Rows are points. Each copy is the shape, with its points in the same order, turned, moved and blurred by noise. Is it also mirrored, or only turned?

Shape:
[[-24,34,6],
[-17,-20,27],
[12,-47,-18],
[42,-17,-9],
[29,58,51],
[-13,4,-40]]
Copy 1:
[[13,25,-38],
[23,24,9],
[-4,-12,44],
[6,-47,16],
[80,-19,-53],
[-31,-2,-17]]
Copy 1 is: only turned
Copy 2:
[[-18,-9,-32],
[25,-25,3],
[61,20,3],
[62,11,-39],
[8,-54,-83],
[7,39,-17]]
Copy 2 is: mirrored
Copy 3:
[[-40,-7,-24],
[5,27,-16],
[50,-13,-5],
[25,-23,29],
[-64,15,47],
[1,-41,-30]]
Copy 3 is: mirrored

Shape:
[[93,-37,29,-34],
[3,0,-42,19],
[-25,-34,16,14],
[34,3,-11,24],
[-12,-47,23,8],
[15,-1,10,16],
[-24,29,25,-96],
[-23,-33,4,28],
[-26,0,17,5]]
Copy 1:
[[103,-23,44,5],
[-13,24,8,-34],
[-21,-28,4,10],
[8,23,37,-10],
[4,-56,15,17],
[9,6,16,17],
[49,18,-89,44],
[-32,-28,9,9],
[-19,-3,-18,27]]
Copy 1 is: mirrored
Copy 2:
[[38,107,17,-7],
[20,-14,-13,25],
[-19,-5,-9,-43],
[7,21,4,22],
[-18,17,-19,-47],
[0,21,10,-2],
[71,-4,82,-66],
[-17,-4,-15,-29],
[-7,-13,17,-30]]
Copy 2 is: mirrored
Copy 3:
[[-26,-27,101,33],
[40,-7,-2,18],
[-30,-9,-23,19],
[24,-33,17,8],
[-34,-9,-2,28],
[-5,-19,13,3],
[-43,71,47,-60],
[-18,-9,-22,24],
[-14,-3,-17,-18]]
Copy 3 is: mirrored
Copy 4:
[[49,-39,98,14],
[48,5,-25,18],
[-16,-27,-15,19],
[30,18,22,6],
[-21,-34,2,27],
[1,18,15,8],
[-17,-45,23,-110],
[-18,-10,-17,22],
[-21,1,-4,-6]]
Copy 4 is: only turned

Shape:
[[58,-28,-25,16,-28,-26],
[-13,35,-25,34,43,-26],
[28,-52,-12,-10,21,-9],
[6,-42,47,62,-86,-8],
[10,55,8,16,-3,7],
[-37,29,-15,25,-42,32],
[-12,-26,39,6,-63,10],
[1,-29,-10,-30,14,10],
[8,-4,-5,6,22,39]]
Copy 1:
[[71,17,-5,-10,-6,8],
[-28,35,-13,14,52,33],
[47,-31,-2,-13,37,10],
[13,-23,-20,-25,-100,-11],
[-24,51,-2,-19,17,-26],
[-31,20,-45,24,-13,-46],
[5,-28,-1,-10,-48,-44],
[28,-29,-1,2,45,-28],
[5,-2,-38,-22,46,-23]]
Copy 1 is: only turned
Copy 2:
[[-74,15,53,22,19,0],
[-38,45,-16,-61,13,20],
[-49,-10,-1,32,30,29],
[-41,-7,107,10,-64,47],
[-5,22,25,-50,-7,-21],
[-3,45,16,-14,-67,-7],
[5,-2,66,23,-45,31],
[-13,4,-11,30,14,16],
[-23,-13,-17,-7,-14,-6]]
Copy 2 is: mirrored
Copy 3:
[[-51,28,0,41,-34,-36],
[10,57,-21,-17,28,5],
[-11,-5,4,45,-22,14],
[-63,-25,16,51,48,-101],
[-6,26,13,-47,15,-41],
[-13,-18,-43,-43,29,-58],
[-17,-44,8,24,20,-81],
[11,-24,-2,21,-23,0],
[-13,-22,5,-21,2,12]]
Copy 3 is: only turned

Shape:
[[-2,-17,37,-12,20,-26,-39,-33],
[-43,5,-15,2,43,-44,46,52],
[-29,9,18,-56,-24,-38,-45,30],
[31,18,30,1,-28,19,-13,-14],
[-4,63,-14,37,10,13,11,12],
[35,-16,-45,47,30,11,55,-8],
[26,38,-55,-12,-23,15,54,-11],
[-43,7,-44,15,-6,-7,-18,29],
[8,-2,-43,-18,45,-3,27,17],
[-23,12,-57,-44,-3,26,-18,-37],
[8,37,-42,-28,-27,-18,48,-23],
[-65,-42,15,-40,16,-3,51,43]]
Copy 1:
[[-42,40,47,21,13,7,3,-7],
[44,31,-14,0,-21,24,-63,-51],
[32,16,49,3,38,15,32,-46],
[-13,-7,21,-15,35,-2,3,46],
[19,22,-15,-39,11,48,-38,39],
[-10,17,-55,-16,-56,-17,-52,40],
[49,-5,-8,-46,-40,-8,-11,53],
[39,33,-35,8,-5,48,8,-5],
[6,12,-12,-33,-53,5,-23,-18],
[15,3,21,-13,-55,42,45,23],
[63,19,28,-31,-36,-10,-8,45],
[44,-29,13,57,-32,16,-37,-58]]
Copy 1 is: only turned
Copy 2:
[[52,-4,49,-11,-29,-54,-2,5],
[48,18,-61,-14,55,-13,-21,13],
[16,-1,-25,11,-33,-100,-8,0],
[5,-34,16,-18,-59,-8,-9,-3],
[10,-14,-31,0,-13,32,21,44],
[34,-16,14,5,25,69,-53,23],
[-46,-31,-5,4,10,22,-47,35],
[19,7,-31,58,4,-19,1,14],
[20,28,-10,4,19,-1,-58,41],
[-43,29,31,41,-3,-27,-16,31],
[-42,-38,-1,-3,26,-15,-35,30],
[22,49,-40,-23,35,-36,-36,-55]]
Copy 2 is: mirrored
Copy 3:
[[9,-40,-9,38,15,4,25,-9],
[19,9,50,-37,-30,29,-36,43],
[52,23,49,35,6,23,32,-32],
[-31,15,-7,17,11,-13,11,-58],
[-63,37,16,-1,-10,43,-27,-13],
[-72,11,-7,-19,-38,-39,-24,41],
[-60,71,30,1,13,-38,-21,11],
[-5,36,38,40,-51,27,-17,9],
[-12,37,3,-14,-14,-6,1,50],
[-10,64,-3,75,15,-9,-2,27],
[-36,53,52,15,32,-34,-20,11],
[76,20,12,-15,-24,-14,-56,20]]
Copy 3 is: only turned
Copy 4:
[[4,44,6,-33,7,-9,27,21],
[-64,-43,-11,14,-36,21,67,-26],
[-40,9,19,15,-5,-71,19,-10],
[16,17,36,30,14,13,-28,14],
[14,20,-6,61,-27,36,23,-35],
[34,-43,-9,35,16,79,56,-2],
[16,-21,33,79,46,41,45,-12],
[1,-22,-47,39,-5,-26,36,-29],
[-18,-26,-4,38,2,23,73,22],
[1,28,-23,60,55,-9,52,6],
[0,-9,43,54,54,22,53,-31],
[-102,-42,-24,-5,30,10,32,5]]
Copy 4 is: mirrored

Shape:
[[-57,19,-18,-47,-2,-41,-12,-51,-21],
[-23,-13,40,-18,7,68,1,12,-7],
[-71,-9,-34,-24,-37,-6,-37,-16,12],
[30,41,-1,1,-48,1,-34,-13,1],
[-69,19,-30,20,-22,-17,32,-33,-10],
[12,-18,-6,32,-27,-52,-34,-24,-4],
[-14,-13,18,-29,46,60,-2,27,21],
[-22,-23,27,-39,19,36,46,36,16],
[49,-14,-4,5,-55,21,-18,-10,-17],
[21,23,-36,9,-48,-28,-15,14,-4],
[-8,-25,27,-39,14,38,62,61,6],
[-39,-5,-76,-14,-18,-15,10,-49,5],
[7,-8,5,-17,35,47,25,29,-13],
[-72,9,-50,-5,-1,-18,-16,-3,-37],
[-3,3,17,-3,28,34,47,39,42]]
Copy 1:
[[-16,17,25,-53,-55,44,-73,2,60],
[-26,-4,20,-7,38,-46,-11,-11,59],
[-39,-18,42,-61,5,32,-76,16,19],
[17,-29,-42,-40,26,44,-25,-14,21],
[-35,-26,3,-9,-53,23,-76,45,38],
[-21,2,-30,-29,-23,51,-14,-4,-32],
[-9,-27,53,-12,30,-37,20,2,55],
[-6,6,30,-21,10,-56,6,49,57],
[-3,9,-39,-5,51,38,-12,5,10],
[35,-23,-23,-28,5,48,-35,25,-6],
[20,9,23,-11,22,-64,13,66,50],
[-25,-10,32,-23,-27,75,-56,54,40],
[8,-7,29,23,19,-25,7,18,59],
[-8,-19,57,-10,-36,26,-85,14,16],
[5,-39,15,-13,3,-49,33,58,52]]
Copy 1 is: mirrored
Copy 2:
[[-14,29,18,-42,-64,40,25,-32,-57],
[-31,30,41,12,15,-41,-24,20,-4],
[5,-10,50,-65,-52,-16,22,-11,-35],
[4,-23,-7,-13,-33,8,-16,-60,37],
[-40,-45,25,-33,-31,25,28,-17,-58],
[40,-22,-9,-18,-4,19,54,-45,1],
[3,34,33,32,-9,-44,-42,33,-28],
[-24,30,-11,8,9,-52,-31,33,-50],
[6,-17,-24,-22,-2,-9,-1,-14,59],
[12,-46,-28,-15,-47,-15,19,-37,14],
[-32,22,-35,19,7,-70,-23,42,-45],
[2,-37,9,-57,-60,40,12,15,-46],
[-18,15,-8,37,-13,-31,-18,45,-12],
[-20,-13,36,-16,-76,8,53,7,-42],
[-6,-12,-9,36,11,-49,-41,23,-54]]
Copy 2 is: only turned

Shape:
[[-23,28,19,32,45,28,-23,-5,-22,23,61],
[19,-15,-22,-15,-26,57,62,-23,-5,-74,-36],
[-43,-8,43,72,27,38,5,21,-12,-9,-14],
[-23,16,-2,-25,14,-29,17,16,-14,36,-7],
[8,5,20,-7,42,-34,38,-55,-30,-30,0],
[-11,-46,-25,-9,-2,-17,10,35,-16,26,29],
[-36,-4,3,55,-2,35,-23,-29,-45,61,-13],
[11,2,31,-20,-14,-67,-20,39,-47,-7,-44],
[29,-13,-11,12,17,-17,4,-5,25,37,-32],
[21,17,-46,41,12,-65,55,-8,-78,-21,-3],
[17,-39,-51,35,42,-1,33,2,-60,8,11],
[22,-2,35,-42,-27,5,40,-5,24,-31,66],
[63,13,46,13,48,57,28,-13,20,31,-2],
[-22,-14,23,-38,48,-23,-15,18,14,-31,24],
[32,5,-7,-11,33,-16,14,-22,18,-37,50]]
Copy 1:
[[67,33,15,-2,-50,24,-2,13,-47,5,22],
[-11,-81,-28,-3,-26,32,17,-63,46,-30,-10],
[20,-4,-2,-48,2,26,34,-11,-36,47,48],
[24,12,42,19,-1,-37,-47,-21,17,5,34],
[26,-38,15,-7,-47,32,-65,-1,27,4,35],
[-11,10,46,31,-28,-36,17,3,15,2,50],
[65,-1,51,-37,1,-2,31,36,10,33,2],
[-33,-45,62,13,-17,-38,-57,-17,-6,69,13],
[-18,8,55,-32,13,6,-24,11,16,-27,14],
[6,-24,81,47,-30,65,-31,-32,55,49,31],
[12,-18,72,14,-53,35,26,-17,29,3,51],
[-23,11,-58,25,-64,-10,-35,-21,8,-14,-6],
[9,21,19,-79,-51,26,-26,-31,-17,-44,-13],
[-4,-23,-1,23,-40,-26,-44,2,-50,-16,56],
[-7,-5,4,30,-54,43,-45,0,-10,-41,19]]
Copy 1 is: only turned
Copy 2:
[[-51,-11,-58,-19,16,46,25,8,-4,-10,-16],
[89,-3,33,-11,-43,48,-23,-36,39,-5,53],
[-46,15,-29,18,-72,36,17,4,22,-12,-1],
[2,29,11,-33,16,-10,-8,24,-2,-40,-24],
[-7,42,13,-26,31,43,-49,-7,49,5,20],
[-12,-2,35,-40,-1,-9,18,-35,-11,-29,-40],
[-30,15,-25,41,-16,44,-18,-8,-60,-18,-29],
[7,30,35,-20,-14,-41,-39,31,14,41,-54],
[10,-4,6,23,16,-6,-35,-9,31,-47,-36],
[10,67,74,-5,32,68,2,-3,35,24,-44],
[-6,18,36,-20,1,78,-2,-48,15,-17,-58],
[35,-2,-17,-53,28,-30,20,-47,28,5,52],
[30,8,-86,6,-3,24,-28,-42,57,-40,-16],
[-32,-21,3,-70,1,-16,-20,12,45,-11,7],
[1,-25,8,-40,50,24,3,-21,59,-3,13]]
Copy 2 is: only turned
Copy 3:
[[-6,-36,41,-70,-27,37,-52,17,-30,-24,34],
[-20,61,22,-29,-43,4,64,24,31,64,-14],
[38,-17,-5,-42,-30,3,-3,63,-11,3,64],
[-9,28,-1,-13,10,-17,-61,-5,-11,-5,9],
[-1,8,4,-83,-14,-14,0,-57,9,28,9],
[-17,1,45,10,5,-35,-31,7,23,-27,8],
[21,15,15,-70,-32,-19,-19,56,-46,-64,9],
[55,22,-37,13,27,4,-34,-27,25,-19,-17],
[18,17,29,1,7,-27,-3,-12,-61,9,3],
[-29,36,-35,-28,-5,4,36,-69,18,-45,42],
[-8,30,49,-25,-24,-22,25,-31,9,-47,54],
[-46,-27,46,-29,26,23,-10,5,29,56,-38],
[30,25,78,-58,26,28,7,15,-60,49,33],
[14,-31,34,-10,-30,-8,-62,-22,20,39,9],
[-31,-23,48,-29,-21,18,-6,-51,-4,40,1]]
Copy 3 is: only turned
Copy 4:
[[-4,-31,-1,10,41,66,56,-10,-22,9,39],
[-46,81,-16,-40,-19,-22,22,1,5,-20,-54],
[11,42,-7,9,42,61,7,1,45,7,38],
[14,-23,-22,31,-1,-13,16,43,-16,33,9],
[2,-19,7,-37,20,-2,31,1,11,58,-48],
[19,9,-2,40,-12,-33,72,18,0,13,35],
[16,-32,-64,10,34,33,36,-1,46,-33,37],
[66,-17,19,-13,-49,-9,2,71,16,16,7],
[55,0,-15,17,27,-35,8,-6,-14,-11,-9],
[47,15,-40,-67,21,-24,79,60,2,58,-12],
[26,23,-41,-33,15,-30,80,-16,7,35,36],
[-19,22,46,39,-20,21,71,12,-35,8,-61],
[35,16,-20,13,12,46,2,-70,-42,3,-32],
[-11,-9,66,17,2,-6,14,10,-15,38,19],
[0,4,46,-15,25,-8,60,-5,-45,20,-28]]
Copy 4 is: only turned

Shape:
[[40,2,9,44,-54,28,3,50,40,-3,27,31],
[37,-2,-36,-52,-80,68,16,1,15,11,-26,37],
[-68,38,19,20,9,-20,-6,-3,-6,-18,-50,-5],
[-5,33,-10,-18,-23,-23,-53,-5,-33,-42,-11,-53],
[31,-15,-69,-21,-61,41,34,15,56,-35,17,14],
[6,-33,-12,4,-11,0,-3,-16,-27,-17,-23,27],
[3,33,5,48,24,-31,-21,-43,21,-14,-33,12],
[-14,15,16,18,-13,-23,-58,-24,-21,-62,-74,-32],
[-5,62,35,55,1,-39,-9,-49,-27,-12,-22,-16],
[0,4,-10,-9,-17,12,32,-22,-15,-17,-8,6],
[28,27,-18,22,-3,26,-45,30,54,21,55,50],
[-6,-19,50,-18,-12,-25,24,-33,30,3,-9,16],
[-2,2,39,-12,15,44,30,-31,-7,-49,-16,20],
[-18,27,-13,-7,-42,-34,-22,-11,-37,-61,-21,28],
[44,-28,-57,-3,-38,51,15,58,18,24,24,13],
[63,38,-17,3,5,-11,-3,67,32,-1,0,28]]
Copy 1:
[[22,22,-4,-26,-3,44,-25,8,-42,58,74,-32],
[7,-20,41,12,36,1,-40,35,-32,24,16,-101],
[-74,14,5,9,-28,38,-19,-31,3,-29,-6,28],
[-42,-5,23,37,36,18,11,24,-43,-21,3,63],
[40,-11,-25,4,64,30,-14,0,-52,8,27,-82],
[-25,-9,-13,13,13,14,-4,27,30,22,2,-10],
[-47,-43,-27,-9,-7,20,-45,-28,13,8,27,48],
[-90,-22,19,22,32,63,-15,20,9,-13,17,60],
[-86,-22,-23,24,-26,10,-32,-21,-19,33,17,74],
[-31,-7,-11,23,11,4,0,-7,-8,24,-1,-27],
[47,-1,-1,-47,-17,-16,-26,0,-31,5,89,-2],
[-40,-33,-18,-49,-20,26,4,3,-8,34,-29,-10],
[-79,-17,-4,-10,20,1,29,-27,9,33,22,-34],
[-61,32,-19,14,41,10,-35,37,-10,-5,0,23],
[78,10,22,20,18,23,-2,9,-22,38,41,-60],
[38,20,32,-33,35,8,-39,-34,-20,46,39,21]]
Copy 1 is: only turned
Copy 2:
[[58,-9,21,55,-32,-37,33,-24,-48,-2,-50,-35],
[-6,-82,17,77,-18,14,15,-16,-26,7,-77,37],
[25,-21,21,-75,-28,9,3,31,5,-30,-14,-4],
[-29,-41,21,-7,-4,6,-2,37,-13,-77,5,-50],
[38,-60,26,73,43,-1,1,12,-73,-1,-60,18],
[4,-22,27,15,3,-38,6,-7,4,-29,-17,29],
[-9,0,-18,-57,-27,-33,27,38,-39,-11,-6,-8],
[-29,-61,6,-48,-15,-34,27,56,17,-63,5,-23],
[-23,19,11,-49,-65,-26,4,64,-14,-24,7,-25],
[2,-17,32,13,0,1,1,32,-10,-11,-29,17],
[33,9,-30,24,-22,6,38,-53,-106,-28,-47,-26],
[10,-7,-15,16,-21,1,19,33,6,38,24,-3],
[16,10,-14,22,-13,8,54,65,18,-32,-39,41],
[13,-53,43,1,-34,-18,-12,33,-14,-54,13,12],
[26,-23,43,73,32,-1,18,-55,-46,-2,-72,-13],
[28,-23,47,21,-13,5,78,-34,-83,-13,-10,-15]]
Copy 2 is: only turned
